Each row is a point. Two turns around zero, p and q, are shown by what they do to some points. Write where each new point lands after one turn and then the other. Backwards means that the second turn is done in reverse. Each puzzle has new turns, and all numbers are rounded.
(in the rows, 128 means zero)

Turn p:
[170 166 118] -> [179 153 119]
[154  93  98] -> [110 151  84]
[100 139 167] -> [130  90 159]
[138 154  98] -> [144 165 134]
[ 78  89 159] -> [ 78  81 144]
Turn q:
[116 175  66] -> [ 90  62 146]
[102 125 126] -> [106 133 115]
[140 111 134] -> [138 144 138]
[ 86  60 137] -> [ 89 198 123]
[152 153 157] -> [168 114 112]
[171 144 147] -> [176 116 134]
Where do these land?
p, then q: [ 42 161 129] -> [156 170  51]
q, then p: [143  58 115] -> [178  99 172]
p, then q: [159 140 130] -> [142 113 154]
q, then p: [115 113 139] -> [136 142 144]
p, then q: [160 140 143] -> [143 124 162]
p, then q: [149 157 112] -> [156 101 135]

Turn p:
[102  75  86 182] -> [180 197 110 110]
[153 130 143 131] -> [111 123 112 145]
[133 158 147 126] -> [ 97 111 128 120]
[ 86 114 179 118] -> [151  82 101  92]
[159 156  62 134] -> [103 178 176 154]
[135 135 151  78] -> [126  77 141 147]
Turn q:
[173 136 109 165] -> [157 146 115 178]
[ 90  52 118  87] -> [129 151 102  40]
[ 62 118 139 153] -> [ 69 161 142 108]
[135 137 104 122] -> [150 133 144 130]
[100 190 121 129] -> [109 116 190 147]
[170 140 145 130] -> [143 102 109 158]
[165 123 161 110] -> [138  88  95 135]
Where do these land?
p, then q: [128  59 138 111] -> [178 148 101 167]
p, then q: [150 188 125 178] -> [ 86 125 191  98]
p, then q: [ 79 101 100 109] -> [154  81  94 145]
q, then p: [176 188 121 144] -> [116 167  61 130]
p, then q: [108 109 143 130] -> [158 126 121 123]
q, then p backwards: [137 153 103 134] -> [132 116 100 107]
p, then q: [118  98 166  89] -> [160 155  82 121]

Turn p:
[143 107 118 144 122 133] -> [118 140 133 128 118 101]
[120 117 129  96 147 111] -> [142 134 150 150 146 145]
[150 138 131 141 124 144] -> [129 118 125 104 123 110]
[ 79 174 102 133 145  79] -> [133 112 124 154  84 198]
[132 128 139 117  76 111] -> [ 92 153 127 102 144 147]
[170 132 113 128 124 139] -> [139 135 147  96 118 106]
[165 123 142 147 147 133] -> [126 103 150 117 126  95]
[ 64 104 149 118 138 175] -> [145 130  67 173 166 120]
Turn q:
[134  64 112 134 165 114] -> [164  91 137 154 169 158]
[146 148 117 133 136 100] -> [117 101 107 127 126 109]
[103 140 160 135 157 143] -> [112 134 163  97 149 126]
[143 103 134 139  98 164] -> [169 165 133 139 122 124]
[124 140 149 105 143 116] -> [ 97 132 124 122 149 129]
[117 167 119 110 141 130] -> [ 87 122 140 129 114 117]
[129 133 105 141  54 128] -> [153 152  92 128  68 134]
Where do these land?
q, then p: [120 135 145 110 144  94] -> [155 138 116 163 128 131]
q, then p: [153 138 139 106 127 170] -> [110  89 128 123 107 155]
p, then q: [132  91 123 113 102 118] -> [ 96 119 140  97 123 116]
p, then q: [124 113 107 135 154 137] -> [146 121 102 115 123 112]
q, then p: [157 143 122 111 106 110] -> [124 147 126 134  88 140]
p, then q: [102 140 115  97 132 120] -> [139 139 150 138 122  94]
p, then q: [109 136 146 225 131 146] -> [164 102  99 135  85 204]

Turn p:
[120 129 158 143 170 142  77 102] -> [117 149 165 116 113  96 118 183]
[126 196 147 127 106  99 137 127] -> [138 106  88 161 155 150 129 172]
[101 142 188  86 132 157  89 122] -> [116 109 182 131 108 156 152 187]
[128  94 124 104 166 104 106 136] -> [101 142 161 105 157 107 148 119]
[151 102  77 167 138 138 177 188] -> [153 129 124 155 141 100  95  38]
[195 152  53 128 102 149 179 145] -> [124 116  58 183 104 107 140  54]
[ 79 104 151 138  98 106  68 115] -> [169 162 151  78 135 151 150 171]
[186 113 128 134 112 135 189 122] -> [118  74  88 121 108 111 111  83]
[ 68 120 127 126 129 122 130  96] -> [116 163 134 102 131 172 108 145]
Turn q:
[160 120 112 126 143  73 119 165] -> [102  95 113 154 127 152 118  76]
[154 113 131  90 180 201 143 127] -> [116 143 196  92 149  72 142 105]
[150 148 178 127 132 213 138 141] -> [127 214 160  93 128  95 135 116]
[ 96 146  95 148 114 121  83 119] -> [128 115  97 158 116 108  94 166]
[103 144 117 116 110  86 164 154] -> [121  99  96  92 119 170 117 126]
[149  81 164  80 138 189 118 149] -> [159 158 208 110 127 107 114  89]
[154 128  89 128  82  68 156 126] -> [151  80  67 129 118 152 152  99]
[ 88 166 151 154 123 100  98  65] -> [133 143  96 163 169 147 125 201]
[100 107 114 184 131 100 134 106] -> [113 105 118 161 100 148 157 172]
Where do these land?
q, then p backwards: [147 101 166 114 139 115  96 202] -> [ 85 102  99 131 150 178 179 151]
p, then q backwards: [ 87 100 115 106 186 108 172  78] -> [109 183 158 119 185 123 137 188]
q, then p: [115  69 127  91  91 149 168  93] -> [110  44 124 113 115 105 151  99]
p, then q: [141 120  96  84 103  97 124 101] -> [123  93 125  71 128 111 143 150]
p, then q backwards: [142 132 112 105  98  79 143 106] -> [144 172 119 131 120  95 166 114]
p, then q: [112 147 178 107 128 190 163 186] -> [157 187 176 176  85 139 160 138]
p, then q: [194 140 148 175 113 138  85 143] -> [133  94  94 157 115 171 152  67]
p, then q backwards: [105 159 125 108 122 174 116 105] -> [103 107 147 183 124 120 122 141]
q, then p backwards: [155 168 128 147 142 156 101 127] -> [144 139  84 141 167 115 117 118]
q, then p: [ 84 162 108 206 147  78 106  99] -> [192 181 157 161 146 142  95  71]
p, then q: [126 112 104 165 137 125 134 169] -> [120 136 115 166 171 123 148 125]

Turn p:
[144 140 137  99 200 211 212 160 152] -> [149  51  40 105 110  53 108  97 115]
[144  76 144 114 153  99 104 142 130] -> [158 166 119 116 128 154  91 104 149]
[138 133  56 112 101 102 104 146 156] -> [134 139 175 173 111 119  80 164 111]
[141 156 146 124 108 116 155 136  61] -> [ 87 107  94 131 150 157 142 164 160]
[101 148 148 126 135 137  92 130 135] -> [ 97 135 147 109 107 130 136 101 121]
[132 133 116  94  96 144 105  79 131] -> [102 158 156 120 167  93 126 143 113]
[116 136 140 147 120 103 185 131 150] -> [163 109 115 116 101 127 162 165 134]
[ 62 143 125 182 101  94 145 152 111] -> [121 128 135 166  74 164 193 148 140]
[144 121 147 149  98 103  88 158 132] -> [130 128 174 129 124 165 118 120 166]
[155 141 136 189 153 114 118 121 123] -> [147  96 137 125 143 183 141 112 105]
[123  60 146  97 111 209  87  31 100] -> [108 201 126 121 230  66 157  67 123]
[136 148  95 102 160 105 142 149 154] -> [139 117 116 126  93 123  83 152 100]
Turn q:
[ 79 108 136  98 101  91 218  98 176] -> [ 69 151 104  87 143  95 178  49 159]
[120 110 131 111 160 111 117  91  96] -> [125 142 165  98 114 163 150 136 120]
[166 129  44 112 169 112  99 195 134] -> [137 121 146 172 165 138 119 207 205]
[156 119 128 135  55 123 105 185 104] -> [184 128  53 152 119 117 136 159 131]
[ 99  68 150 139 133 173 116 127 142] -> [148 141 149  79 125  71 113 136 105]
[ 51 151 153 186 139 119 113 122 110] -> [120  73 125  75  77 141  83 105 126]
[106 151 110 105 100 130 100 104 160] -> [ 79 159 105 135 105 124 108 140 125]
[150 153 153 124  98  88 108 143 113] -> [155 136  96 160  94 158 135 117 136]
[174 136 134 132 183 141 102 113 136] -> [137 130 192 167 130 139 116 140 113]
[166 142 134 157 100 129 197 101 111] -> [121  89 107 150 157 130 180  88  90]
[140 140 135 108 170 191 134 129 124] -> [133 140 164 130 180 133  91 130  98]
Where do these land?
q, then p backwards: [186 120 112  97 165 103  89 160 106] -> [138  90 105 161  74  69 135 134 126]
p, then q: [113 109  94  97 157 127 148  91 149] -> [136 107 111 152 124 186 142 151 144]
q, then p: [186 122 102  95 103 140 121 105  81] -> [115  61  76 163 121 134 131 122 133]
q, then p: [152 108  95  84 123  94 104  79 138] -> [108  78 118 128  81 111 172 151 145]
q, then p backwards: [117 100 157 207 128 160 109 183 105] -> [180 131 118 129 152 142 183 151 204]
p, then q: [ 98  96 156 147 112 125  97 184  88] -> [ 68 118 122 137 118  74 106 105  94]
p, then q backwards: [114 161 113 137 106 128 186 151 148] -> [144 104  97 184 110 110 100 132 125]
q, then p: [112 113 160 119 100 171 170  92 187] -> [ 95 177 106 113 124 172 151 176  85]
q, then p backwards: [132 127 135 186 129 103 101 145 109] -> [133 145 123 154 133 120 163 173 160]
p, then q: [ 87 107 198 168 129 117 115 158 160] -> [ 91 172 102 153 150  98 158  84  82]
q, then p: [147 164 113  86 156 112 152  69  99] -> [ 99 102  84 122 124  90 183  90 117]
p, then q: [ 93 208 100 114 129 157 143 118 165] -> [168 129  77  67 106 149 168 120 155]
